Every row gives one point. The ring and each string are closed loops that go straight from each point to the next, and from the last back to the first. Before rounding, they use only three directions, however many columns there are. Count how often each string passes through the ring. Passing back the other way cancels.

Ring, 10 rows:
[[ 47 -18  12]
 [ 45  -9  -2]
 [ 36   1 -14]
 [ 10  17 -32]
 [ -4  21 -36]
 [-16  18 -33]
 [-17   9 -24]
 [ -5  -5  -8]
 [ 19 -18  11]
 [ 34 -21  17]]
String:
[[ 29   0 -25]
 [ 18  -2 -15]
 [ 26  10  -9]
 [ 41   5 -11]
 [ 52 -10  -9]
 [ 34 -11  -8]
 [ 24  -5  -5]
 [ 39 -11  18]
 [ 28  -8   7]
 [ 25 -15  -8]
 [ 46 -28  15]
 [ 60 -26  32]
 [ 53 -13  21]
 [ 35  -4   2]
 [ 59  -3   2]
 [ 46  -1 -20]]
Times through: 1
String:
[[-28  17 -41]
 [-11   5 -35]
 [  5   2 -20]
 [  6   1 -23]
 [-15  20 -48]
 [  3   9 -36]
 [ 14   1 -16]
 [ 16  17 -20]
 [ 27  22 -27]
 [ 33  10 -35]
 [ 23  -1 -26]
 [ 19   2 -20]
 [ 16   5 -35]
 [  5  21 -44]
 [-11  34 -44]
 [-16  22 -46]
 [ -1   4 -30]
 [ -3   4 -29]]
Times through: 1
